Rows are points. The last column is the point's height on a tilted bowl or saddle (a function of degree 2), plus a little noise. Count its main directions that bend up, bend down and stay straight.
In the rows, zero is written as 128.

Points, 11 rows:
[[108 148 106]
 [131 119 112]
 [106 200 133]
 [195 118 149]
 [163 117 132]
 [132  93 124]
 [164  70 204]
 [141 174  79]
 [141 124 113]
 [153 141 101]
 [108 132 102]]
Directions: 1 up, 1 down, 0 straight

Points (15 x 4):
[[ 85 104  98  91]
 [ 73 121 117 120]
 [111 122 102 103]
 [140 163 142 111]
 [125  81 161 175]
 [118 139 147 147]
 [129 201 109  60]
 [137  92 134 162]
 [120 148 117 112]
 [170 137 150 103]
 [ 88 166 130 147]
 [137 228 161  94]
 [ 96  80  99 109]
 [124  98 166 168]
 [160 119 146 134]]
Directions: 1 up, 2 down, 0 straight

Points, 25 rows:
[[ 97 109 133 128 140]
 [148 131  78 161 168]
 [135 150 203 112 170]
 [145 139 134 137 147]
 [ 92 168 108  93 171]
 [112  87 118 107 138]
 [114 177 132 110 166]
 [ 69 125  99 152 166]
 [ 84 153 105 114 163]
 [ 66  75  83 119 169]
 [124 202 108 113 193]
 [ 82 135 100 102 158]
 [111 118 168 147 148]
 [ 97 132 158 123 147]
 [ 98  58 133  78 152]
 [159 108 132  87 142]
 [121 143 130 152 151]
 [175  91 160 135 148]
 [139  64 133  83 145]
 [146 124 148 110 139]
 [143  89 108 129 140]
 [146 170  93  72 179]
 [194 126 116 111 160]
 [109 121 160  79 147]
 [ 99 113  76  80 162]]
Directions: 4 up, 0 down, 0 straight

Points:
[[136 132 167 165  93  79  98]
 [ 88  70 173 109 157  70  80]
 [126 122 186 114  83  98  99]
 [140  90 155 108 149 102 124]
 [143  70 186 130 144 146  97]
 [106  97 169  71 173  91  99]
 [140 116  75 119 159  83 122]
 [138 160  94 151 136 183  61]
 [172 119 161 153 152 117 136]
 [152 102 101  90 122 120 105]
 [123 153 181 108 169 105 136]
 [125 139 105  94 110 153 105]
 [116 134 189 129 164 136 131]
 [118 122 167 121 122 131 114]
 [171 186  72 112 153  80  82]
 [ 94 120 183 129 137 121 103]
 [110 135 114  95  84 122 144]
 [ 70 122 172 146 160 127  85]
 [105 144 153  56 125 168  89]
 [165 142 145 155 155 171 114]
 [128 162 129 147 191 134 113]
 [104 103 139 138 127  84 124]
 [135 145 155 123 175  88 140]
 [147 137  66 138 151 152  64]
 [133 117 213 113 160 194 141]
 [ 79  77 101  86 139 106  90]
 [ 81 156 185 141  64 128 107]
 [111 139  63 175 155 140  53]
 [133 138  92 120 176  94 117]
 [105 142  89 157  96 126 129]
 [108  77 161 127 106 112  84]
 [140 106  96  84 166  93 114]
 [150 133 150 159 136 100 120]
 [ 97 141 144 164 113  90 117]
 [162 124  80  71 103 131  84]
 [125 137 105 184 105 149  74]
 [154 114 125 110  94 155  90]
 [143 181 117  96 137 127 110]
 [123 149 114 137 130  79 138]
 [ 56 122 149 134  82  61 151]]
Directions: 1 up, 4 down, 1 straight

Points (70 x 9):
[[159 107 104 170  93 133 164  80 144]
 [ 89 130 187  72  81 124 106 165 152]
 [168 122  76 113 117  66 140 107  99]
 [107 141  77 174 124  95 141 158 121]
 [146 131 102 108 145 116 158  61 106]
 [162 163 126 182 128 153 170 121 137]
 [ 89 170 225 118  60 113 143 131  71]
 [130  95  69 117 152 118 137 147 133]
 [144 127 118 142 130 150 133  84 114]
 [ 98 111 141  82 139 145 164  71 115]
 [ 84 109 155 100 140 156 145  90 113]
 [ 84 104 113 140 174 154 159  84 106]
 [160 126  84 208  83  91 126 120 134]
 [110 198 140 140 174 146 138 162 157]
 [141 141 135 149 170 122 159 148 156]
 [152 143 106 158 198  98 129 172 195]
 [147 110  96  99  73 136 119 121 119]
 [141 157 121  79 106 147  60 118 107]
 [109  61 163 110 133  56 124 127 136]
 [113 155  97 162  88  85 202 101  91]
 [118  94 104 158  84  87 115 166 146]
 [ 88 185 121 138 139  98 107 117  88]
 [135 189 136 139 127 129 134 186 154]
 [134 128 134 169 115 104 133  89 120]
 [ 59 148 105 108 100 143 130 162 159]
 [112  78 188 140 137 117 127 151 130]
 [102 188 125  79  76 130 166  89 128]
 [111 114 167 119 119 172 135  83 102]
 [ 61  79 173  78 140 122 161 105 112]
 [119 123 126 169 139 140 148 149 149]
 [143 153 153 189 121 138 163 131 135]
 [142 171 132  95 114 145 137 163 146]
 [125  96 145 147 125 130 149 118 140]
 [150  84 119 192 116 121 111 112 175]
 [128 155 111 179 141 176 104 102 104]
 [119 146 147 138  75 166 152 183 138]
 [111 165 127 103 179 225 129 106 102]
 [154  82  94 138  77 128 159 116 142]
 [ 76 139 151 144 119 138 100 149 133]
 [163 164 127 147 197  95 154 126 166]
 [148 106 117 142 102 122 100  78 113]
 [160 118 133 149 134 169 148 109 127]
 [161 144 172 105 138 109 133  62  59]
 [189 126 142 101 158 118 104 158 147]
 [106 167 136 227 139 120 147 128 126]
 [127 143 149  75 115  91 102  92 100]
 [116 168 121 115 140 149 137 131 136]
 [113 180 138 178 171  69 114  41   7]
 [153 126 111  82 143 101 129 128 129]
 [ 95 174 123 142 101 126 140 135 121]
 [ 83 126 156 168  83 116 126 139 139]
 [126 141 145 177 153 123  98 118 124]
 [155 103 112 119 141 166 125 122 122]
 [ 94 149  94 109 132 123 162 107 123]
 [211 162 137 119 163 110  99 128 136]
 [171  54  85 185 116 114 116 150 188]
 [ 91 144  99 155 145 177 127 190 143]
 [126 111 151 156  97 161 162 185 138]
 [ 63  83  80 136  96 135 158 186 137]
 [180 109 152 160 115 115 139 174 148]
 [118 147  79 130 131  53 130 138  95]
 [141 101 150 128 176 161 155 103 116]
 [ 92 198 150 119 160 175 161 119 121]
 [ 88 129 160  85 112  87 116 113 122]
 [135 184  92 174 167  90 118 185 158]
 [123 150 126 121 117 135 113 126 126]
 [145 136 166 125 139 127 153 104 107]
 [164 123 158 107 108 112 111 116  99]
 [ 91 153 193 108  93 212 150 101 106]
 [139 167 101 107  97 193  89 109 101]]
Directions: 2 up, 4 down, 2 straight

Points, 66 rows:
[[135 106  93 103 138  95  97 172 110]
 [123 116 135 134 133  93 112 149 126]
 [125 127  95 120 180  84  84 170 120]
 [160 135  89 137 151  96 190 150  88]
 [147 168 180 171  96 185 153 138 109]
 [108 100 119 114 168 106 115 164 125]
 [143  82  97 118  86 113 143  82 120]
 [ 72  97  83 155  85 143 155 158  86]
 [ 90 113 161 131 110 159 137 153 121]
 [180 188 114  93 126 175  95  73  68]
 [ 78 145  97 145  81  65 131  85 129]
 [167 192 149 133 145 114 130 126  86]
 [ 93 164 164 166 101 139 116 118 119]
 [171 116 139  81  99 129 117 146 132]
 [184 150  52 140 143 106 226 115  69]
 [119 147 140 164 160 151 134 129  92]
 [125  89 137  48 200 132 168  99  79]
 [147 121 149 136 151 136 116  77 112]
 [151 129 130 117  97 144 105 134 124]
 [139 166 190 101 150 194  95  86  44]
 [131 193  91 151 151 174  87 149  42]
 [172 118  89 127 168 128 145 145 114]
 [109 111 156 167 127 128 128 115 114]
 [147 108 133 124 151 173 137 151 111]
 [140 126 116 155 145 152 123 152 103]
 [111 128  89 130  92 145 165 165 119]
 [140 143 159 126 113 119 145  80 113]
 [121  91 133 144 147 198  97 120  83]
 [121 101 163 112 116 125  93 159 119]
 [134 150  71 123 158 135 163 190  77]
 [125 172 130 183 121  72 141 160  99]
 [136  96 159  94 162 134  90 112 107]
 [142 144 161  62 139 111 121  57  73]
 [129 116 103 157  85 122 112  85 127]
 [153 128 111 119 117 118 152 174 124]
 [144  94 137 189 156 155 122  76 120]
 [128 204 111 104 145 124  70 150  74]
 [151 130 167 135 122 116 174 107 113]
 [130 132 130 170 104 120 117 168 106]
 [153 160 106 198 117 102 199 109  83]
 [125 127 133  91 148 135 111 102 111]
 [135 152 131 190  88 108  84 157  89]
 [ 97 159 160 115 166 134 107 126 116]
 [114 178 134 136  68 119 139 103 136]
 [136 125 199 150 161 139 108 143  86]
 [ 52 150 142 176 185 147  81 112 108]
 [113  97 142 112 180  64 125 147 140]
 [146  99  99 126 134 175 174 107 124]
 [134 129 156 123 136 125 180  60  92]
 [104 141  97 106 200  83 103  98 141]
 [119  95 123 166 120  87  43  80 140]
 [138 136 140 167 213 109 118 146  99]
 [137 140 149  71 165 138 151 144 121]
 [137  75  50 165 164 141 159 138 102]
 [160  98 152 117 140 186 138 140 118]
 [147 180 107 119 123 163 140  93  97]
 [133 114 128 118 113 117 169 128 127]
 [134 190 110 215 114  92 129 153  64]
 [153 116  50  94 112  93 107 118  94]
 [ 58 145  84  90 131  98 137 118 115]
 [101 137  73 164 153  87 137 104 120]
 [ 53 121 120 108 139 129 136  96 113]
 [133 137 112 116 132 127 173  89 110]
 [144  98 189 199 130 149  88  29  88]
 [156 125 132 137 121 129  93 143 112]
 [105  84 118 159 159 162 139 158  84]]
Directions: 2 up, 5 down, 1 straight

Points (76 x 9):
[[ 94  76 107  58  95 175  64 125 191]
 [164 122 150 124 109 180 107 127 124]
 [139 107 156 124 102 150 150 168 110]
 [ 62 124  93 169 121  85  95 138 118]
 [108 103 178 133 101 110 130  66 123]
 [147 109 117 111 118 112  93 129 161]
 [123 145 136 113 133 153  98 163 136]
 [157 138  76 118 103 131 131 145 147]
 [194 111 134 128  79  85 135  74 144]
 [ 97 169 140 147 150 126 125 132  90]
 [ 95  98  95  78 169 133 145 145 124]
 [119 134 158 119 142 135 130 186 113]
 [108 112 156 159 135 141  82 124 140]
 [126 108  76 144 103 101 190 160 136]
 [176 127 105 135  91 115 162 144 123]
 [ 91 123 156 169  90 131 133 113 109]
 [ 93 106 121 152 152 110 138 131 118]
 [112 105 131 163 132 146 121 159 117]
 [125 128 115 117 157  95 155 207 117]
 [150 145 129 126  95 134  86  94 147]
 [134 109 113 171 127 159  96 107 124]
 [117 105 187 107 161 149  63 119 142]
 [ 37 156 118 126 132 128 131 139  90]
 [166 125  97 166 142 114 113 127 139]
 [142 133 110 192 171 129 102  86  79]
 [185 142 102 109 112  90 102 105 182]
 [135  69 156 116  95 163 138 183 107]
 [105 103  72 136 158 107 131 213 137]
 [139 144 111  60 147  90 144 174 126]
 [114 145  94 127 153 159 123 191 127]
 [110 162 111 164 164 110 114 152  85]
 [121 100 103 146 188 122  67 105 143]
 [124 121 118 120 103 114 155 130 119]
 [156 183 160 106 103  82 137  92 144]
 [ 92 126  85 114  53 142 119  99 105]
 [134  65 116 128 193 115 121  91 115]
 [166 135 136  70 125  95  92  96 157]
 [160 193 119 180  75 109  86 147 109]
 [ 76  91 143 110 105 113 135 101 129]
 [ 76 100 177  96 137 113  94 140 140]
 [118  92  19 119 136 126  95 156 239]
 [130  65 124  89  95 150 171 129 107]
 [127 126 136 119  86 118 159 184 108]
 [137 127 178 159 102 107 167 164 120]
 [117  62  52 102  92 118  94 140 221]
 [136 101 138  99 172 154 175 157 103]
 [ 95 146 188 108 172  52 123  91 120]
 [118  91 120 107 114 139 132 177 134]
 [166 130 148  70  71  73 152 144 127]
 [110 139 136 115  98 132 117 126 123]
 [117 104 150 148 151 180  99 157 120]
 [148 192  63 121 156  76 111 173 144]
 [124  57 162  97 170 130  46 156 152]
 [156 108 164 169  47 125 213 118  54]
 [100 151 145 179 108 151 122 146  91]
 [ 88  85 170 140 122 117 142 155 144]
 [164 171  95 139 164 172 107 128 137]
 [146  61  92 142 134 114 141 177 164]
 [107 156 184 100 205 144 152 162  79]
 [ 91 137 123 133  78 121 185  92  67]
 [132 181 171 104 152 175 116 120 129]
 [ 67 134 136 150 100  90 123  98 105]
 [ 97  97 144 127 175 132 149 125 100]
 [138 121 113  98 141 112 108 159 143]
 [139 149 158 177 201 115 174 152  70]
 [108 132 160 130 130  99 149 141 123]
 [187 123 132 123 152 113 169 103 120]
 [ 84 138 161 112 127 127 180 137 114]
 [129 100  54  82 137 134 107 145 191]
 [173 141 108 120 113  76  97 126 183]
 [154 126 141 150 161 106 186 177 121]
 [158 118 107 104 124  91 113 125 161]
 [195 113 112 133 113 106  89 181 165]
 [125 174 114 135 138 103  85 164 123]
 [177 159 150 100  91  82 114 174 155]
 [ 80 175 154 142 123  84 120  90  90]]
Directions: 4 up, 4 down, 0 straight

Points, 69 rows:
[[102 136 102 122 121 127 161 154 131]
 [ 84 119 126 157 172 129 138 107 119]
 [ 78 111 133 127 139  85  86 109 136]
 [108 122 181 145  97 117 146 161 112]
 [139  93 150  86  69 188 193 126  75]
 [129 108 148  75  90 102 117  84  87]
 [140 143 152 167 154 162 101 166 119]
 [147 114 131 119 141  91 151 170 108]
 [122 153 193  94 173 124 120  80  85]
 [ 99 140 106 108  98 101 115 127 123]
 [163 124 140 107 121 120 123  83 110]
 [127 122 126 129 149 114  99  74 140]
 [178 123 128  83 166  72 143 124  72]
 [ 65 108 107 131 191 157 112 111  92]
 [163 111 126 144 137  85 108 152 132]
 [126 152  83 140 142 160 139 110 142]
 [118 162 145 182 133  92 141 135 138]
 [149 183  80  95 188 104 164  79 145]
 [ 75 157 181 147 171 111 136 120  77]
 [151 169  93 165 160  81 131 150 131]
 [ 66 101 122  99  85 128 179 151 114]
 [ 70  49  71 152 106 177 106 141  62]
 [113  90 145 114 120 183 135 143 116]
 [130  88 127 186 177 105 148  78 162]
 [ 94 142 131  89 100 148 178 136 123]
 [135 108 138 129 162 167 107 118 110]
 [139 125  85 143 126 113 101  50 160]
 [ 82 101 152 171  95 123 145 130 116]
 [115  98 141 123 170 130  74 166 126]
 [116 174 116 135 130 156 149 107 134]
 [173 136 131 113 197 137  79 134  77]
 [106 123 166 134 154 128 109 102 120]
 [ 88 117 137 103 113 188 151 128 121]
 [153 155 175 163  87 163 129 152  78]
 [ 97  95 119  91 123 194 151 103 108]
 [117 176 133 103 107 141  97 150 110]
 [ 65 161 130 143 105 130 113 134 138]
 [140  78 167 145 148 124  83 161 162]
 [156  97 103 118 189 153  58  93  85]
 [140 136 249 116 120 137 149  95  19]
 [143 166 148 171 103 129  94 125 130]
 [111  74 211 194  98 135  84  91 133]
 [ 99  85 109 166  99 144  74  97 114]
 [132 110  96 107  86 214 149  94  73]
 [195 149 121 128 183 131 156 138 115]
 [147 122  85 116 192 108  74  98 102]
 [155 161 118  84 130 156 157 194  83]
 [173  96  66 112 165 158 130 103  90]
 [153 103 154 178 144 105 128 141 171]
 [124  97 121 179 126 154 134 164 159]
 [169  99 113  95 149  79 167 183  77]
 [160 143 122 115 166 106  23 161 109]
 [173 115 118 152 131 122  81 116 137]
 [147 106 109 112  82  68 113 135  80]
 [134  87 130 107 116 190  96  83  70]
 [106 128  67 141 182  78  71 142  90]
 [ 76  88 137 130  94 147 136 127 106]
 [157 111 137 150 171 151 153 133 147]
 [177 144 126  99 123 110 133 134  86]
 [147 132 120 136 116 168 113 151 102]
 [106 145 115 163 171 104 155 139 130]
 [111 114 101 117 149  95 166 128 108]
 [140 162 126 128 147 126 108 126 117]
 [126 141  97  46 164 148 183  81 147]
 [123 136  98 110 139 117 101  66 145]
 [161 112 132 156  92 125 108 166 123]
 [113 111 124  95 156 147 124 147 112]
 [146 129  85  69 173 129 157  96 112]
 [ 65  75 104 134 113 184 115 158 118]]
Directions: 3 up, 4 down, 1 straight
